Every row gives one point. The last column is the point's height on a tilted bowl or saddle (a function of degree 2), plus a little noise. Count its main directions that bend up, bend down and stay straight.
In the rows, 128 means zero.

Points (10 x 3):
[[144 124 130]
 [ 80 110 124]
 [162 140 150]
 [139 111 129]
 [ 73  77  90]
 [118 130 115]
 [122 108 109]
 [143 165 134]
 [176 126 196]
 [121 120 112]]
Directions: 1 up, 0 down, 1 straight

Points (18 x 4):
[[120 115 128 145]
 [114 102 113 149]
 [ 60 156 129 137]
 [192 112 164 163]
 [106  60 106 184]
 [119 119 164 160]
 [115 106  99 148]
 [143 138 143 149]
 [130 128 134 145]
 [137 145 133 146]
 [ 56  76 149 180]
 [139 151 118 146]
 [152 166 111 155]
 [149 151 105 148]
 [142 150 129 147]
 [154 113 132 150]
 [120 119 130 145]
 [107 161  87 144]]
Directions: 2 up, 0 down, 1 straight

Points (17 x 4):
[[ 93 130 150 134]
 [172 102  88 171]
 [107 131 140 121]
 [112 115 108 129]
 [100 106 146 124]
 [164 134 181 179]
 [128 142 129 117]
 [153 133 152 134]
 [ 80 160  95 168]
 [124 139 121 118]
 [135 151 196 186]
 [146 149 154 132]
 [124  97  89 149]
 [126 120  80 157]
 [119 105  77 166]
 [118 114 120 121]
 [101  78 118 130]]
Directions: 2 up, 0 down, 1 straight

Points (27 x 5):
[[126 134 146  95 128]
 [153 130 139 143 114]
 [ 98 142 137 140 117]
 [150 137 169 122 104]
 [155 104 104  69 152]
 [136 126 134 134 121]
 [ 99 131 109 124 111]
 [167  98 161 128 106]
 [110 100  87 111  93]
 [128 117 137 117 124]
 [175 158 106 135  87]
 [131  88 148  98 122]
 [106  93 134 152 129]
 [176 127 112 149  93]
 [ 85 115 129 117 106]
 [123  92 164 105 110]
 [129 113 153 173 130]
 [122 115  99  93 117]
 [115 155  87 106  96]
 [128 101  85 160 106]
 [113  64 134 111 100]
 [133 134 133 112 125]
 [ 60 120 169 167 122]
 [154 117 158 138 108]
 [ 84 203 155 127  51]
 [145 148 136 112 123]
 [ 66 170 103 112  68]]
Directions: 1 up, 3 down, 0 straight

Points (26 x 5):
[[140 139 158 142 123]
 [154 110 137  86 155]
 [130 169 124 132 156]
 [117 102  99 150 112]
 [151  86 112 168 105]
 [163 195 133 119 205]
 [148 159 131 156 131]
 [ 59 132 137 132 162]
 [ 84 113 140 106 146]
 [171 187 117 152 174]
 [110 136 128 146 130]
 [154 121 123 122 139]
 [171 129 162 141 139]
 [ 74  75 109 128 170]
 [125 116 125 154 120]
 [140 142  86 135 114]
 [ 89 136 169 158 103]
 [ 71 116 115 130 158]
 [124 149 149 142 127]
 [160 139 103 109 142]
 [121 168 138 114 156]
 [121 145  98  75 131]
 [140 159  75 131 121]
 [177 170 143 136 173]
 [ 86 121 120 143 143]
 [155 142 107 131 134]]
Directions: 2 up, 2 down, 0 straight

Points (48 x 7):
[[107 133 167 100 108 130 108]
 [131 164 141 127  82 163  89]
 [134  83 161 133 125 109 116]
 [131 116 132 104 160 104 117]
 [124 117 100 116 139 116 119]
 [143 125 120 119 166 161 108]
 [136 139 126 140 116  52  91]
 [157 115 144 139 178  97 101]
 [129  90 162 107 162 167 106]
 [144  94 138 126 146 101 113]
 [144 119 129  77  96 121 102]
 [123 155 137 144 173 132 117]
 [145 152 170  85 153 122 102]
 [115 134 147 165 116 144 108]
 [131 114 154 145  95 153 100]
 [139 115 130 148 123 179  97]
 [129  63 134 137 127 129 114]
 [149 179 153 131 167  87 100]
 [108  97  98 121 130 122 114]
 [104  79 121 128 148 155 114]
 [101  80 113 107 147 134 114]
 [131 113  75 149 160 125 104]
 [116 116 143 193 196 150  93]
 [ 89 154 121  72 173 151 104]
 [123 152 164 112 141  75 103]
 [128 138  89 101 159 102 116]
 [148 105  66 128 133 118  94]
 [ 87 127  90 118 108 143 107]
 [120 124 129 101 164 124 120]
 [ 76 115 122 104 155  29  74]
 [158 162 134 124 136 127 113]
 [143 124  86  96 147 140 108]
 [193  98 160  85 146 111  83]
 [153 122 130 113 116 102 110]
 [199 103 103 109 131 111  80]
 [100 118 113 128  75 154  91]
 [130 143 164 131 119 160 104]
 [124 103 128 104 111 117 114]
 [168 154  92 159 112 109  93]
 [158  97 144 114 127 163 101]
 [106 113 147 112 139 132 122]
 [ 95 179 114 126 139 103 124]
 [170 119 117 182 179 141  80]
 [169 142 166 174 140 106  86]
 [139  84  91 109 121  65  83]
 [157  97 104 133 105 154  91]
 [146 153 124 126 139 122 119]
 [132 150 127 136 163 108 120]]
Directions: 0 up, 5 down, 1 straight
